Each row of a before or after table is a point. One or more steps were done to the points. Then noise was added and the rows were shuffled. The steps act on how far a point lies along the listed directions, d1 being the first. Name the steps. A step turns or swaps two directions, mirrors them in a line or flattens them onto one, adds a multiple of one to another, or multiplies one. Angles are multiples of 10 degrees, from the lower direction toward the higher: turns from -170 to 170, lines from 10 to 170 but not 90. Use the fewest steps. Two steps may share a direction if one is a turn and the other turns, adds or multiplies; they go together, in the order done. Otherwise the lowest direction goes first.

Directions:
(1): [36 50]
(2): [ 50 -36]
Before (14 x 2):
[[  5  60]
 [  6  13]
 [-24  -5]
 [-16  13]
 [ -9  17]
 [-12   9]
 [-12   1]
 [-19  16]
 [-15  -6]
 [ 13   0]
 [ 14  10]
 [-17  -6]
 [ 40  19]
 [  5   1]]
After (14 x 2):
[[ 14  -9]
 [ -1  -2]
 [ -3   3]
 [ -8   6]
 [ -4   7]
 [ -9   8]
 [ -7   5]
 [  7  -1]
 [ -6   5]
 [ -3   5]
 [-11   7]
 [-20  15]
 [  4  -4]
 [-14  12]]
Steps: multiply d1 by 0; multiply d2 by 0.7

Directions:
(1): [-17 -14  56 -25]
(2): [ 59 -16   4 -22]
(3): [-20 -14 -32 -51]
(4): [  7  60   7 -23]
Before (8 x 4):
[[-20  -9 -11  -3]
 [ 17 -11 -13   3]
 [  9  24 -42 -14]
 [ 16 -20 -22 -15]
 [ 23   1  27   0]
 [ 35 -29  -5   4]
 [ 25 -24 -12 -33]
 [ -4  -4  13 -24]]
After (8 x 4):
[[ 59  14   8 -32]
 [ 41  19  -5 -11]
 [ 31   1 -12  -2]
 [-19  22  -2   0]
 [ 57  -8 -21 -23]
 [  1   2  19 -21]
 [ 25 -34   6 -19]
 [ 28  22  15  33]]
Steps: turn d3 and d4 by 110 degrees; turn d1 and d3 by 40 degrees; multiply d2 by 1.6

Directions:
(1): [  5  60   2  38  15 -38]
(2): [ -6 -37 -53  22 -12 -44]
(3): [-48  -1  21 -43  15 -44]
Before (14 x 6):
[[ 15  41   2  23  -4 -17]
 [ 18  20 -19  37  13  -9]
 [  4 -32  -3 -11 -10  -7]
 [  2  -8   4 -10   0   4]
 [ 21 -27 -43  20 -12   0]
 [-15  28  13   4   9  -4]
 [ -1  32  29  12  15  -6]
 [ -1  27  18  12  24 -25]
 [ 16  53  25  27   3  37]
 [  2  28  -5  32  -5 -44]
 [ 16   4  -7  26   8 -28]
 [ 19  53   7  47  18 -23]
 [ 26  23  10  34  10   2]
 [-22   0 -11  -8   1 -34]]
After (14 x 6):
[[-23  15   2   2   7 -14]
 [-18  53  44  -5  14  16]
 [ 10  46   8  16  -3 -17]
 [ -4  16   7  13  20 -33]
 [ 15  33  -6  41  -7 -33]
 [ 25  17  -3  32   9 -14]
 [ 12  60  17  38  23 -25]
 [-13  18  24   2  15 -21]
 [  1 -11   2 -11  -1   3]
 [ 14  33  26  19  17   0]
 [ 38   5 -21  28  -4  28]
 [ 19  38  -1  36  19   3]
 [ -5  -7 -29  11  -8 -26]
 [ 13 -26  -4  -2 -11   0]]
Steps: turn d2 and d3 by -50 degrees; add -0.3 times d3 to d1

Directions:
(1): [-19  21  10  12 -28 -12 -11 -53]
(2): [ 37   7  20 -51  -2 -13 -16 -10]
(3): [ 33 -26  12  34 -31 -25 -12  12]
(4): [ 13  32 -29  -4 -41  29  -7  19]
(5): [ 28 -25 -29   8  15  30 -11 -36]
(6): [ -6  17   7  15  24   4 -60  13]
Before (11 x 8):
[[  3  13 -14 -11  -5  20   7  35]
 [  4  22  -2   3 -22 -15  -9   2]
 [ 10   6  21 -20  -7 -16   1 -22]
 [ 12  -2   3 -28  -9  -3  25  -3]
 [ 25  -6  27   7  -3 -38 -21   5]
 [  1 -10  -7 -12   9   9   9   0]
 [ 17  -3   3 -30  -6 -16   1 -16]
 [  0  20  -5  -9  -6   6  -7  26]
 [  9  33   6 -11 -22  -8 -22  23]
 [ 38 -13  10  -4  10  -7 -26   3]
 [ -5  27   9  -9  -6  -2 -21  30]]
After (11 x 8):
[[-15  17  36  10 -39 -38   2 -28]
 [  6  -3  26  27  -6 -40 -10  26]
 [-11  11  13 -14 -22 -31   8  -4]
 [-18  15 -12  14   6  15 -11  33]
 [  1  -6  -5 -29  20   9  14  16]
 [-10  23  -7  24 -21   1 -14  23]
 [ -5  12 -21  -2  12  24   1  36]
 [ -4   3   4 -21  -7  -4  34  13]
 [  4   1 -39 -22  33  48  19  60]
 [ -2  16  -5  31 -37 -20 -12 -20]
 [ 21  -4  18 -21  23 -12  -9  49]]
Steps: multiply d1 by 3; turn d1 and d3 by 20 degrees; add -0.3 times d4 to d2; turn d2 and d5 by -70 degrees

Directions:
(1): [-38  10   0  13 -14  15  -7 -60 -24  22 -17]
(2): [  3 -35  -8 -37 -40  30 -32  14   7  20 -19]
(3): [  6   5  -4 -36 -16  -3  41 -16  -6 -46 -37]
(4): [ 33  50 -14 -30  14  38   4 -12   3  21  15]
(5): [-17 -12 -59 -20   8 -31   5 -20  31  10  17]
(6): [-47  -3  27 -30  -6  18  22   9   3  -8  48]
Before (13 x 11):
[[ -4  15 -15  18   7 -11 -13 -13   0  28  -8]
 [ 11 -11   4  24   2  21 -25  16 -10  34 -22]
 [-25   7  17  19  11   8  15  -2   0  -8  15]
 [-19 -10  17  16  20 -25  29  28   8 -34  22]
 [ 26  10 -27 -23  -2  -2  15 -11  13 -12 -26]
 [ 18  -8 -60 -25 -14   3  -4 -19  13  13  -9]
 [ 13  -8 -29 -21  12 -24  36   5  25 -35 -24]
 [  5   9  15  25   1  10 -24 -17 -11  16   4]
 [ 48   6 -49 -28  -3  -4   5  11  29  -5 -11]
 [-12   3   6  13  13  -6   6  -9  13   3  20]
 [ -5  -2   3 -25  -5  -4  26   1  17 -12   7]
 [-33  13  25  15  17 -18  28 -10 -10 -27  19]
 [-32  -6   5  -9   0 -35  14  -4   4 -35   1]]
After (13 x 11):
[[ 11 -18   5  18  -2  22 -22  20 -10  26 -24]
 [-10  26  23   0   0  17  20  -9  -9  -8   6]
 [-29  -2  30  -4 -17  36   4  -4 -19  12  29]
 [ -2   8  -9 -14   7  -5  20 -11  18   4  15]
 [ -5  -2  -5  -4   2  -4   8  -6  18  -3   9]
 [  0   0 -21   2  14 -41  28 -11  11 -31  -1]
 [ -5  -9 -23  11   8 -16  15  -8  18 -14  -6]
 [  5  38  26 -12  -5  50   8  -2  -7   5  27]
 [ -4  25  19 -15  23  12  43  14   5 -26  13]
 [-21  -1  24   4  -8   6  -5   7 -15   5  -7]
 [-10   3   0 -18  11 -34  14  14  15 -34  15]
 [  2 -11   7  15 -12   0 -18 -12  -6   5 -14]
 [ 20   9 -23 -13  24 -17  27  22  23 -25   7]]
Steps: turn d1 and d4 by -60 degrees; flatten d2 and d3 onto the line at 140 degrees; swap d5 and d6

Directions:
(1): [ 40  25 -28  10  26 -46  19   0  52  -1  17  32]
(2): [-37 -20 -58  22 -13 -20   7   1  -4 -47 -42   8]
(3): [ -8  -6  27  60 -15  18 -24 -47  15   3  -1  47]
(4): [ 46 -33   4   2  -6   1  59 -31 -45 -19   8  13]
Before (13 x 12):
[[-24   5  -4 -16   1   1 -20  20   6   9  -2 -24]
 [-10  -4   0   9  -7   2  -3   0  -7   0  -8  -3]
 [-11   0  -5  -4  -3  -1   1   5 -13  -6  -2 -10]
 [ -6  -8  -6  -2  -3   2   2   4 -12 -10 -15  -9]
 [ 10  23  22 -36  17  10 -12  26   5  34  24 -31]
 [-20 -11  -4   5  -3   4 -15  -2  -6  -5  -6   0]
 [ -7  -3 -11  -7  -1  -1   0   9 -12  -5  -5 -11]
 [ -2  -9 -13  -9   0   2  12   6 -11 -12  -4 -13]
 [ -1  -1   4 -10  -3   4  -4   3  -4  -1   2 -11]
 [ -8  -1 -10  -5  -4   4  -5   6  -5  -6  -4  -5]
 [-17   9  -6  -3   5  -7 -11  14  16   0  -7  -9]
 [ -5 -10   3  -2  -9  15   1  -8  -9  -4   3   3]
 [ 12   3 -14  11   7 -18  15  -6  14 -15  -4  17]]
After (13 x 12):
[[ -5   5   7  -2  -3  13 -15   1   0   7   6  -2]
 [ 20  -1  -4 -22   8  -9  28  11 -12  -7   0 -13]
 [ -4   4  14   4  -3   7  -7  -6  -6   8   8  -1]
 [-20  -3   6  -3  -1  10 -22   5  -5   6  -1  -6]
 [-31  21  12   8   2   6 -52  10  39  26   6  -2]
 [  1   2   5   5  -4   2 -12 -10   9   1   3   6]
 [-21  22   8  -7   7  -2 -33  20  30  17   0 -13]
 [ 16  -5  16  -4   1  16   7 -11  -9   6  13  -1]
 [ -9  -3   5   2  -7   6  -4   2  -9   6  -5  -6]
 [  4   2  15   1   3   9  -9  -2  -5  12  10  -2]
 [ -1 -13   1   1 -10  13   6 -14 -11  -7   1   7]
 [ -8  30  -5  34  13 -13 -35  -6  58  15   7  35]
 [  8  -3  18  -1  -1  15  -2  -5 -11   4   0  -6]]
Steps: turn d2 and d3 by -120 degrees; turn d1 and d3 by -50 degrees; multiply d4 by 2
